Rows are points. Any point is a mix of the corners, with weights that add up to 1. It lies inside the corners' shape when no weight is negative. Is each point inside? If not, which corners have a negative weight?

Corners:
(1): -0.034; 0.000; 0.003
(2): 0.039; 0.057; -0.015
(3): 0.007; -0.061; 0.044
(4): 0.017; -0.001; -0.013
Points:
-0.030; -0.012; 0.023 => outside (4)
0.016; -0.014; 0.013 => inside
0.007; -0.052; 0.038 => inside
0.042; 0.033; -0.009 => outside (1)
-0.004; -0.054; 0.020 => outside (2)
0.011; -0.039; 0.031 => inside
-0.018; -0.037; 0.021 => outside (2)
0.036; 0.007; -0.005 => outside (1)

Corners:
(1): -0.023; 0.019; -0.055; 0.000; 0.033; 0.022
(2): 0.033; -0.039; 0.034; 0.038; 0.026; -0.028
(3): 0.032; -0.039; 0.003; -0.031; -0.021; 0.029
(4): 0.035; -0.003; 0.029; -0.058; 0.002; -0.024
(5): 0.007; -0.009; -0.027; 0.045; -0.086; 0.011
(6): -0.067; 0.015; 0.060; 0.011; 0.008; -0.022
(7): 0.025; 0.001; 0.026; 0.022; -0.050; 0.021
Points:
-0.015; -0.003; 0.040; -0.002; 0.003; -0.009 => outside (5)
0.041; -0.014; -0.010; 0.014; -0.034; -0.002 => outside (3, 6)
0.003; -0.007; -0.003; 0.021; -0.049; 0.004 => inside
-0.040; 0.007; 0.043; 0.012; -0.002; -0.013 => inside
0.057; -0.030; 0.017; 0.009; -0.032; 0.007 => outside (1, 6)
-0.041; 0.029; -0.057; -0.021; 0.012; 0.025 => outside (2, 7)
0.007; -0.005; 0.020; 0.015; -0.002; -0.013 => outside (3)

Corners:
(1): 0.041; -0.007; 0.033; 0.056; 0.013; -0.001; -0.033; -0.014; 0.043
(2): -0.001; -0.056; -0.046; -0.073; 0.051; -0.030; -0.092; -0.001; -0.025
(3): -0.028; -0.041; 0.020; 0.012; 0.007; 0.026; 0.037; -0.017; -0.032
(4): -0.031; -0.002; 0.008; 0.009; -0.016; -0.040; 0.026; 0.027; 0.049
(5): -0.013; 0.017; 0.013; -0.005; -0.069; 0.069; 0.026; 0.051; -0.062
(6): 0.028; 0.025; 0.007; 0.024; -0.050; 0.006; 0.074; 0.016; 0.026
(7): 0.004; 0.033; -0.061; 0.030; -0.001; -0.016; -0.015; -0.005; 0.032
(8): 0.007; 0.002; -0.016; 0.058; -0.036; 0.029; 0.035; 0.065; -0.035
(9): 0.000; -0.039; -0.002; -0.023; -0.082; -0.004; 0.009; 0.023; -0.037
(10): 0.048; 0.001; 0.022; 0.019; -0.003; -0.010; -0.006; 0.000; -0.037
Points:
-0.011; -0.014; -0.008; -0.024; -0.024; 0.003; 0.007; 0.009; -0.025 => outside (1, 8)
0.003; -0.015; 0.002; 0.000; -0.037; -0.007; 0.008; 0.019; -0.014 => inside
0.007; 0.003; 0.014; 0.064; -0.018; -0.005; 0.040; -0.003; 0.058 => outside (2, 5, 10)
0.021; 0.004; -0.001; 0.019; -0.024; -0.002; 0.000; 0.016; 0.001 => outside (3)
0.025; 0.000; 0.002; 0.015; -0.014; -0.006; -0.001; 0.006; -0.019 => inside
-0.002; -0.011; 0.004; -0.005; -0.036; 0.000; 0.012; 0.009; -0.006 => outside (8)
0.006; 0.011; 0.008; 0.043; -0.015; 0.015; 0.030; 0.018; -0.004 => outside (2, 9)
